Each row of a before or after table is a point. The points were changed in one or more steps. Then noise was added and the rows were shuffled. The steps act on columns, c1 being the first. Name the steps. A step turns or swaps two columns, mirrors them in a line or flattens them onto one, adds a multiple of one to another, or multiplies or shifts one. Angles are multiples of 10 degrees, from the lower column toward the higher: turns from -170 to 170, lines from 10 to 170 but not 90. Use the fewest steps. Two steps may share a column if one is a turn and the other turns, adds or multiplies; they go together, in the order done. Otherwise the lowest column goes first.

Before (9 x 3):
[[ 15  27 -29]
 [ 14   3 -24]
 [-16   9  -5]
 [-21   7 -52]
 [ 57 -19  20]
 [ 23   1  65]
 [ -8 -12  -7]
 [ 36 -84 -32]
 [-55 -11   1]]
After (9 x 3):
[[ -22   48  -27]
 [ -12  -19   -7]
 [   7  -21   -9]
 [ -18  -42  -52]
 [  82    7  -31]
 [   9   23  -21]
 [   3   50   62]
 [  -9 -114    7]
 [  46   89   23]]
Steps: turn c1 and c2 by 70 degrees; multiply c2 by 2

Before (13 x 9):
[[ 15   3  -2  -5 -14 -18 -20 -15  -5]
 [ 31 -15  15 -11 -12  18 -14  26  10]
 [ -2  -1 -12  18 -18 -15  16 -17  20]
 [-16   8  -3 -24 -21 -23  -1 -13 -21]
 [  1  12 -12   3 -30  30  -4 -19 -10]
 [ -8  -7  -1 -30   4  -1 -21 -24  14]
 [ -5 -16  -9   3 -11 -27  -7  -4   8]
 [-23  30  15 -14 -59  25 -36 -10  -2]
 [  1 -14  16  -7 -13  -5  12 -18 -30]
 [-22  -4  14   8 -14   2 -11   2  -4]
 [ 14  28  26  -8 -17  -2 -20  -2 -15]
 [ 17   9 -12  -6 -15  -9   5 -10   5]
 [ 21   8   1 -15 -25 -17 -18 -18  18]]
After (13 x 9):
[[-23 -12  14   8  15  -2 -11  -4  -4]
 [-11 -20  -1  51 -23   7 -20   0  12]
 [-24  89  14 121  36  18 -39  -6 -18]
 [ 14  25 -14  33  10  -2   6   3  10]
 [ -3 -40  17  34   7 -24  11  -2 -21]
 [ -3  36 -13  46  24  16  -4  -1 -27]
 [ 35 -44  15  39   3  19 -13   6  -4]
 [ 16  25   1  69  10  -2 -17   4  25]
 [-18  24  -3  80   1 -33  -2  -3  -1]
 [ 13   8  -4  33   7 -17 -19   0   7]
 [ -4  -2 -13  -5  25   1  15  -1  26]
 [ -4 -47  -9  10  10 -14  -6  -1  22]
 [ 15  84  26  43   7 -10 -20   2  -9]]
Steps: flatten c1 and c8 onto the line at 10 degrees; multiply c2 by 3; turn c4 and c5 by 140 degrees; multiply c4 by 2.5; turn c6 and c9 by -40 degrees

Before:
[[ 16 -34  -5 -18  11 -13  34  -2  26 -28 -24  26   5 -10  -9 -86  30  33]
 [ 35 -12 -32   9   3  13  26  -6  -1  39  20  17 -40  47  26  13  34  49]
 [  8   1 -74 -17 -52  50  11  25 -35 -19  76 -15   6  55  11  29  -5  -2]
 [ -6  -3 -29 -21   8  37  15   0  -2  -7  44  34  -1  55  48  25 -28  18]
 [ 17  -9 -11 -10  -8 -15  -4  -9 -23  59   1  83 -32  -1  11 -15  18  36]
 [-29 -26 -22 -42   9   7   5  45  -5  36  45  -3 -16  43  39   8  18   5]
 [-15 -20 -61 -25 -72  38  24   7 -22  -1  20   6 -29  60  63  41  -5  15]
 [ 13  -3  15   3  26 -26  38  41  33 -40 -14 -18 -22 -19 -11 -38  -3 -45]
 [ 29 -38  26 -10  27 -37   8 -14  66 -46 -42  14  10 -53 -44 -26  57  -8]]
After (9 x 18):
[[-12  -3 -29 -32   8  24  13   1 -17  -7  44  35  -1  54  48  37  16  14]
 [ 33  -3  15  -3  26 -39  47  40  22 -40 -14 -18 -22 -18 -11 -27  -2   0]
 [  7   0 -74  -8 -52  28  -3  25 -59 -20  76 -15   6  55  11  51  16  -6]
 [  6 -12 -32  35   3  13  25  -6 -20  38  20  17 -40  49  26  14  -3 120]
 [ -3 -35  -6  26  11 -86  41  -2  11 -28 -23  25   5  -9  -8 -13  23  28]
 [-27 -27 -22  11   9   7   3  45 -14  36  45  -2 -15  42  39   6  44  13]
 [ -4  -9 -11  16  -8 -15 -12 -10 -22  60   1  83 -32  -1  12 -15  13  87]
 [-20 -21 -62  -9 -73  41  14   6 -47  -1  20   6 -29  59  62  37  23  49]
 [ 29 -38  26  55  27 -26  31 -13  67 -47 -42  16  10 -53 -44 -38  20  -7]]
Steps: turn c1 and c18 by 30 degrees; add -1.5 times c13 to c18; turn c7 and c9 by -20 degrees; add 0.3 times c3 to c9; turn c4 and c17 by -80 degrees; swap c6 and c16

Before, 11 rows:
[[ -60   -5  -16  -23  -45   14  -70    5   15   21  -27   45   63  -37
   -23   86  -52   50  -28   50   -1  -68  -11   62    5  -15  -47   58
  -102   52  -29  -34]
 [  11  -25  -57  -30   17    9  -59  -43   14  -11   31   -1  -49  -39
    29    0   -5   27   51   34   -9  -12   34   35    0  -13   30   31
    29    5  -23   52]
 [ -13  -11   41   14  -33  -45   25    6    4  -47    1   63    4   43
    33   14   12  -70  -87   20   55   24  -61   49  -80  -28  -14  -45
     1  -23   46  -49]
 [ -10   38   27   39   -7   11  -60  -51   29  -44   11  -23    2    9
    -2   75  -56   18  -54    8    3  -54    6  -19  -35  -48   24   28
     0   16   61  -19]
 [ -25  -45   21   28  -29   71  -25   33  -17   42  -82  -27  -71    7
    -6  -13   16  -20  -41   87   -7    5   21   12  -12  -34  -16   31
    38   30    6  -49]
 [  59   29    7    9   23   -1  -22   51  -39    1  -21   40  -13  -31
    -7   14  -49  -20   26   41   19   11  -13   73 -117   35  -16   31
    28   35   -7   66]
 [  71  -53  -65   16  -18  -26    7    6   40  -42  -18  -67   -5  -40
    24   -8    4   69   22  108  -18   27   40  -13   26  -13   27   21
   -16   40   86  -15]
 [ -53  -70  -20  -27  -38  -43   -9   36  -34  -31    2  -22  -48   63
   -82  -80   27  -84  -30    9   32  -40    1   36  -55   -3   -2   61
    38  -14   10    0]
 [ -15   81    4   55  -10   25    1   53   29   -7   -3  -14   26  -29
    16   33   41  -19   16   -6   47  -10   18  -43   19   19   -8   -7
   -72   66   35  -26]
 [  -4   31   65  -56    5   42  -33   64  -38   -1   21  -35   24   15
    22   32    8  -17  -34   42   47  -10   53  -16   -1  -23  -18   29
   -20   24  -52    5]
 [ -25   -4  100  -29   21   12   63   66  -64   31  -14   36   24    2
    41  -29   -9  -24   45   56   -8  -27   28   16  -76    2   38   -9
    -8   62  -40    6]]
After (11 x 32):
[[ -16   48    3   15    6  -78    0   23    5   18   32   69    0   39
    30    7    8  -69  -88   29   68   22  -68   37  -73  -40  -11  -47
    -1  -18   43  -50]
 [  -8   12    1   32   53   29  -75   -7   25   53  -19  -27    2   10
    -1   83  -55   25  -55   10    9  -54    2   -8  -35   16   26   22
     5   20   62  -16]
 [ -18  -41   -6   47  -50   34   12   18   30   60  -19  -14   29  -39
    17   30   35  -31    9   -3   41  -13   11  -36   20   27   -6   -9
   -79   69   31  -32]
 [  63  -21    0   12  -58   27   15   -9  -35   23   64   34  -13  -35
    -5   13  -56  -13   23   36   15   11  -10   45 -114   40  -17   34
    27   34  -11   70]
 [ -62   -5    2  -25   -7   38  -49   48   18  -21   62   41   67  -34
   -29   80  -54   53  -25   52   -3  -68  -16   40    0   33  -42   61
  -100   55  -31  -32]
 [ -30  -29    7  -25  -65  -22   52  -17  -64  -21   22   33   27   -9
    46  -28    3  -20   53   50   -6  -30   24    6  -80  -54   37  -11
    -7   64  -39    4]
 [ -55   75  -10  -26  -28  -45   -4   48  -35  -30   19  -22  -53   59
   -76  -79   30  -88  -34    6   29  -38    5   32  -61    4    1   65
    36  -15    9   -1]
 [ -22   -1   -2   39  -26   64  -31   36  -14  -63   68  -30  -72   11
    -5  -12   16  -16  -37   90   -1    7   21  -46  -17   -3  -20   24
    41   26   13  -55]
 [  -6  -21    6  -61  -70   43  -39   12  -41   30  -27  -35   27   18
    25   29    2  -18  -32   43   48   -8   63   10   -3    9  -24   24
   -17   23  -62    7]
 [  72   63   14   19   -3  -32   -6   17   41  -10    4  -58   -1  -43
    27   -8    0   66   24  110  -20   32   35  -20   27  -16   24   24
   -15   43   86   -8]
 [  16   23   10  -29   49   43  -44  -27   13  -18   10    1  -44  -35
    36    5   -2   29   51   36   -8   -9   31   53    1   41   23   29
    31    8  -18   59]]
Steps: turn c2 and c10 by 130 degrees; multiply c3 by 0; mirror c5 and c8 in the line at 130 degrees; turn c7 and c26 by -50 degrees; add 0.7 times c26 to c6; mirror c11 and c24 in the line at 70 degrees
